Each row of a before or after table is a point. One or more steps were done to the points. Then noise was added and the rows were shuffled. The steps act on columns, c1 being the first. Write out the steps. A step turns or swaps two columns, mirrors them in a line or flattens them onto one, adds a multiple of one to another, or multiplies or shifts one. Angles are multiples of 10 degrees, from the lower column toward the higher: turns from -170 to 170, lines from 10 to 170 but not 90. Use the fewest steps. Two steps may share a column if one is a turn and the other turns, adds or multiplies; they go together, in the order done. Otherwise the lowest column goes first.

Before:
[[-29  -6  11]
 [ 11 -27  -3]
 [-17   5 -11]
 [ 14   2  -9]
 [ 17   1   2]
 [-19  12  25]
 [-14  -7 -60]
 [ -4  11  13]
 [ -6  -4  -2]
 [  7  -2   2]
 [-34  -8  -4]]
After (11 x 3):
[[-32  30  25]
 [ -8  18  11]
 [ 27   2   1]
 [ -9  -5  -2]
 [ 18 -29  -2]
 [ 23  -4  -8]
 [-56 -10  -4]
 [-26  -2 -11]
 [-22 -50 -59]
 [ 10   0   2]
 [-46   0  11]]
Steps: multiply c1 by 1.6; add 0.7 times c3 to c2

Before:
[[  9  12   9  11]
 [ -9  -8 -12   3]
 [ 43 -11 -41 -21]
 [ 11  16   1  -7]
 [ 25  -7 -36 -16]
 [  6  -3   1   5]
 [ 16 -18 -34 -13]
 [ -3  16  -4  25]
 [  3 -19  -7  16]
 [ 23   8  -7  -2]]
After:
[[-16  -7 -43 -10]
 [  7   8 -22  -5]
 [ 16  12  -1   7]
 [-14  -7  -1   8]
 [  5  -3  -4   3]
 [  5  17  -8 -10]
 [  3  16  -1  26]
 [-19 -18 -35  -7]
 [  2 -19  -7  16]
 [-11 -10 -59 -18]]
Steps: turn c1 and c3 by -50 degrees; turn c1 and c4 by -20 degrees

Before:
[[-17  28  16  -8  26   1 -16  19]
 [-31  34 -18  18   6  -2  -7   3]
 [ 12  -7  13 -24 -46   5 -51 -30]
 [ 26  28 -27 -10  21  34  11  10]
 [  3 -20 -14 -18 -20  42 -26 -29]
 [-16   0  18  27  -6 -25 -13 -21]
 [ 11 -35  32 -18 -60  -2 -23  -8]
 [ -1  -4  25  23  -6  -9 -19 -27]
 [ 37   2  -1 -47 -23 -10 -44  10]
 [  8   7 -21 -49  -2  40  27 -29]
 [-18  -9  -6   2  11 -13 -15  -5]]
After:
[[-31  32 -17  17   1   6  -7  -2]
 [-18  -9  -5   2  -6  15 -14   6]
 [  3 -20 -14 -18  26 -39 -26  28]
 [ 25  28 -27 -11  41   1  11 -11]
 [  8   7 -22 -50  34 -21  27  30]
 [ 12  -8  13 -25 -18 -42 -50  30]
 [  0  -4  24  22 -10  -1 -19  26]
 [-16  28  16  -9  13  22 -17 -19]
 [ 11 -34  31 -18 -32 -51 -23   8]
 [ 37   2   0 -47 -20 -15 -44 -11]
 [-16  -1  17  27 -26   7 -13  22]]
Steps: mirror c5 and c6 in the line at 30 degrees; multiply c8 by -1

Before:
[[  9  30   8  40  -2 -36  38   2 -14 -16   9]
 [ 41  -8  14  40 -11  28   3  -8  23  35  12]
 [-17 -25  33 -30 -12  24   6   5   5 -23  -7]
 [-13   6  14 -20  14  23 -39  -2   8  21 -13]
 [-16  36  -9 -10  -5 -14 -14   9 -36  35 -24]
 [ 19   0  12 -15  12  -6  11 -38  14 -17 -26]
 [ 36   9  44  -9  42   0   8  -3 -38 -18 -13]
 [  3   4  49  38  -4  23  20  12  -2   8 -21]
 [-11  -1 -23  -1  42  28  31   9  19  34 -22]]
After (9 x 11):
[[ 19 -14  11  -4  11 -33  12  27   6  -4 -27]
 [-11   0 -22   2  43  24  32 -15  30 -34 -22]
 [-19 -34  33  20 -11  20   7  28 -13   4  -7]
 [ 36  -9  45  -9  40  -2   8  16 -59   9 -14]
 [  3  38  50   3  -3  23  20  -1 -27 -13 -21]
 [-15  -5 -10 -37  -4  -3 -14 -38 -32 -11 -26]
 [ 10  44   7 -21  -2 -20  37  -6 -19  32   9]
 [ 42  39  15  14 -10  14   5  -9  15 -43  11]
 [-14 -17  14  -8  12  13 -39  -2  -1 -28 -13]]
Steps: turn c2 and c4 by -80 degrees; add -0.5 times c3 to c9; turn c6 and c8 by -50 degrees; turn c8 and c10 by 130 degrees

Before, 9 rows:
[[ 23 -17  11 -32  51  -2 -17  17   6   6 -28   4]
 [ -6  33  46 -27  55   5  21  21 -38 -25  17   7]
 [ 27  -6  20 -15 -10  30 -46  -2  -6 -39  -8   8]
 [ 34  12  27  -8  17  -1 -12  18  23  14   0 -31]
 [-28   1  27 -35   2  12  -8 -32 -12 -41  48   5]
 [-21 -30 -17  37  32  41 -16 -11  16  20 -22 -37]
 [-28  28  -5 -36 -14  23 -26  16  -8 -34 -26  12]
 [-30  -3  31  27 -20  54 -24 -42 -32  35  18  -1]
 [ 31 -21 -12   5  -8  60  27 -24 -13 -29  22  13]]
After (9 x 12):
[[ 12   5  29 -15 -10  31 -47  -5   1   8   8 -39]
 [-40   4  12  29 -20  55 -25 -39  35  -1 -13  36]
 [-27  -4  36 -31  55   5  20 -35 -28   6 -33 -26]
 [-37  39  10 -23   3  11  -8 -18  29   4 -37 -41]
 [ 14   5  20 -32  51  -2 -19   9 -16   2  34   7]
 [-23 -24 -18 -46 -16  22 -25  -5 -18  14   2 -34]
 [ 34  26   5  17  -8  61  28 -18  22  14  -5 -31]
 [ 16  -5  40 -10  16  -1 -13  25 -14 -30  -7  13]
 [ -8  -3 -26  38  32  40 -16  14  15 -38  35  20]]
Steps: turn c1 and c3 by 30 degrees; turn c2 and c11 by -140 degrees; turn c2 and c4 by 20 degrees; turn c8 and c9 by -80 degrees; swap c10 and c12

Before, 11 rows:
[[ 22   1   0  26 -26 -12  17   6  -3  -7 -19  -5 -34 -24  -1  23   2 -17]
 [ 18  23   9 -24  -5  19  11   3   8  -2   8   1  23   6 -10   0  17 -18]
 [-19 -13   0  -9  -2  14  34 -49 -30 -33  -6  27  27  14  10 -35  -8 -15]
 [ 15 -12  26  16 -31  -5   7  -5 -11  10  12  -6 -15  -3  22  17 -14   0]
 [  2 -10  -1  16  -5  25  22 -11 -36 -32  -5  33   8  18  18 -10 -26 -12]
 [ 14  12  20  29 -11  -4   2  -4  -7  -3 -11 -10 -12  -6  -9  31   7  13]
 [  7  24 -18 -12 -16  13  -2 -19 -20  -4  22 -11   8  18  -3   0  20 -17]
 [-29  -3  -9 -13  -2  10  28 -26 -37 -24  11  36  15   4  -3  -7 -28 -11]
 [ -5  16 -20   5  -5  -1  17   5   8 -17 -12 -22  -8 -11  15  12   1   7]
 [-13  33   6  16  -2 -10  -5   5   2   1 -10 -13 -15  -9  17  13  13 -21]
 [ 18  10  22  19 -21 -22  29  12 -26   3   2   0 -15   8  10   9   5   6]]
After:
[[-18 -25 -17 -10  -2  -3  13 -48 -29 -33  -6  34  27  13  10  31 -16 -15]
 [ 19  19  -8 -23  -5  23   4   2   8  -2   7  25  22   5  -9  -4 -12 -19]
 [ 16  -8 -14  16 -31 -15   2  -5 -11   9  12 -22 -14  -4  21 -28   0  -1]
 [ -5  25  24   5  -5   1   7   4   9 -17 -11 -21  -8 -11  15   0   1   7]
 [  6  26  16 -12 -17  23   0 -18 -20  -4  21   6   9  19  -3   9  -5 -17]
 [ 18  10 -15  19 -21  -3  12  12 -26   1   3  11 -15   8  10 -20  22   6]
 [ 15  15  -2  29 -11   5   1  -4  -6  -2 -11  -6 -12  -6  -9 -35   7  14]
 [ 22   3  11  27 -27  -3   7   6  -3  -7 -20  -8 -34 -23  -2 -20  12 -17]
 [  2 -25  -4  17  -4 -15   9 -11 -36 -32  -6  47   9  17  18   8 -32 -12]
 [-13  36   1  16  -2  10  -2   6   2   1 -11  10 -15  -8  17 -14  14 -21]
 [-29 -20   3 -14  -2 -23  11 -25 -36 -24  10  59  15   4  -2  10 -20 -11]]
Steps: turn c2 and c12 by 30 degrees; multiply c12 by 2; turn c3 and c16 by -150 degrees; turn c6 and c17 by -70 degrees; multiply c7 by 0.4

Before, 10 rows:
[[  4  21  -2   9   4  11  -1  12 -30  -5 -15  -5   7   1   5   0  -8   3
   -4  -5]
 [-48  -6   8   7  -3   3  -3  -1  -3 -19  14   8 -12  -6 -60  -7   9   0
    8   2]
 [-30 -19   6   3  12  -5 -15  25  16 -16  10   9   1   4   9  -2  -7  14
   -5   6]
 [ -8  14  14  -4   9  10 -21   4  -1 -12  16   6  11  13   8 -15   5  -7
    4  -2]
 [ -4   7   9   8   6  11  -1  -6  19 -16  16   9  12 -10   2   3  10  14
    7   1]
 [ -2   4 -14   7 -39  11 -18   3 -10  33   9  -1  12   8 -14   3   3 -11
   -1  -6]
 [ -1 -16  13  13  -5 -18 -14  -7  17 -26 -18   0 -34   6   9  -9   9  20
   12  16]
 [  3  17  13  -3   1  -1  -2   7   5 -24  19  -3  -1  13   9   4   1  -6
   -3   7]
 [-14  16  12  -2 -15   8  -6  -3 -13  33  12   7 -10 -23 -12   1   6  -5
   -3   0]
 [  2   5 -18   1 -11   9  -3  -4   9 -15   6 -19   5   1   2 -10   7  -1
   -1  18]]
After (10 x 20):
[[  2   1 -18   2  13  -6  -4  -4  -6  15   5 -42   6   1   7 -10   8   2
    0  18]
 [  4 -17  -2  10  -6 -11   0  12  12  12 -15 -22   6   2   7   0 -27   3
   -3  -4]
 [-30  23   6   2 -15  -4 -15  25  -6   9  10  -4   0   3  -9  -1  15  15
   -6   3]
 [-15 -27  11  -1  16   7  -6  -4   2 -26  12  46 -11 -23  12   1 -14  -5
   -2   2]
 [ -2 -15 -15   6  33   6 -16   4 -14 -29   9  44  11   8  17   4 -20 -12
   -1  -5]
 [-47  13   9   8   8  51  -4   0   6  16  15 -16 -12  -5  32  -7   0   1
    9   1]
 [ -1  24  12  13   8   1 -16  -6  -6  19 -19 -28 -33   6 -20 -10  17  23
   12  12]
 [ -4  -1   9   8   2  -8  -1  -6   0  17  17 -18  12 -10   9   3  22  13
    8  -2]
 [ -8 -10  15  -5  -3 -12 -20   3   8  15  16 -17  12  13   5 -15   4  -8
    4  -1]
 [  3  -8  12  -3   0  -7  -3   6  -2  29  19 -47   1  14  -6   4   5  -4
   -2   9]]
Steps: turn c2 and c10 by 160 degrees; add -1.5 times c10 to c12; turn c5 and c17 by -140 degrees; turn c9 and c17 by 120 degrees; turn c6 and c15 by 120 degrees; turn c18 and c20 by -10 degrees

Before, 9 rows:
[[-58  17 -13 -20   6  31 -46 -24 -16 -26 -11   6  44 -14 -55  33 -16  -2
   21 -39 -41  -6   3 -33 -13  19 -14 -14  45 -31   3  19]
 [ -7 -20  -4   8   3  12   9 -45  -1  -8 -22   0 -43   7  23  18 -14   1
   -6 -13   2 -20 -39  -5 -14  -6  28 -12  -4  -8 -16   5]
 [ 20 -20  11   8  22  19  -3 -27  13 -16 -12 -12 -12   0  11  24 -19  -3
   -5 -17   5   2 -27   8   1 -26  16   0  -3  -4 -13  -2]
 [ 30  28  -9 -18 -10   7  -8  12  11   3 -14  -6  14   3  -7   3  -1 -19
  -32  14 -11   9   3   9  -4 -10  27  -4  -5  -3 -15   3]
 [ 24  25 -14  10 -25  -9  -7  24  15 -15   7 -30   5  -7   8  -4  13 -31
  -19  29   4 -10   6  -8 -12   5 -14  13 -22 -16   5  -1]
 [ 24  23  -9  -8 -15  11  11  18   1  -7   4   4   2   6 -13  -2  10 -28
   -6  21   1  -3   6   5  14 -15   0   8  -1 -17  11  23]
 [-19  -3  -1 -19 -19  25 -22 -17   0 -19  23  10  15   2 -33  27 -13  12
    0 -22 -36   5   2 -16   6  27 -10 -26  46   7  24  23]
 [  8  -8  -7 -19   2   9   9 -35  18  -1 -20  -9  -7   0  29   8  -2 -14
    9 -13  -1  16 -22 -19 -11 -29  10 -32  -5  -3   9   5]
 [  0  14  -1  11 -16  -6   1   5  15 -25   8   6 -10  15  -9   0  -5 -39
  -27  12   4   5   3  16 -19 -13  -3   5  -9  -2   0   1]]
After (9 x 32):
[[ -8   3  -8 -19 -10   8 -10  14  13   3 -11  -6  32 -27  -7   3   1 -18
  -34  -2 -12   9   5   8  -4  -8  26  -4  -8  -5 -30  12]
 [  8  29  -3  10   5  12   7 -45  -1  -8 -22  -1 -37   6  23  16 -12   0
   -4  -7   1 -18 -39  -4 -13  -6  26 -11  -4  -9 -32 -11]
 [ -5   2  -6 -19   3  10   8 -36  16  -3 -21  -9 -12  -8  28   7   0 -11
   13  -8  -3  14 -22 -19 -12 -29  14 -32  -9  -4  16 -16]
 [ -4   2   7   8  21  19  -1 -28  13 -14 -11 -11 -25 -22  10  24 -19  -4
   -6   3   4   1 -25   5   2 -30  15   1  -4  -4 -25 -19]
 [-13   7 -13   9 -24  -9  -7  27  17 -13   6 -32  25 -20  10  -1  17 -32
  -18   6   7 -10   6  -7 -11   5 -13  14 -21 -17  10  26]
 [  4 -30 -11 -19   8  29 -48 -23 -16 -25  -9   6  36  57 -52  32 -18  -4
   21 -26 -41  -2   3 -35 -16  18 -15 -13  45 -32   5 -35]
 [ 15  12  -1  10 -16  -4   1   4  18 -25   9   6   6  -5 -10   1  -5 -39
  -27   2   5   7   2  18 -20 -13  -3   7  -6   1  -1  11]
 [  9 -14   2 -18 -20  25 -22 -17   2 -20  23  11   4  17 -31  24 -11  15
    2 -25 -36   5   4 -15   6  30  -9 -24  47   8  46 -19]
 [ -4   6 -10  -6 -17   8   9  17   0  -6   5   5  19 -26 -12  -2  10 -28
   -6 -19   4  -1   4   6  16 -16   0  11   1 -18  19  25]]
Steps: turn c1 and c14 by -110 degrees; turn c2 and c13 by 60 degrees; turn c20 and c32 by 80 degrees; multiply c31 by 2
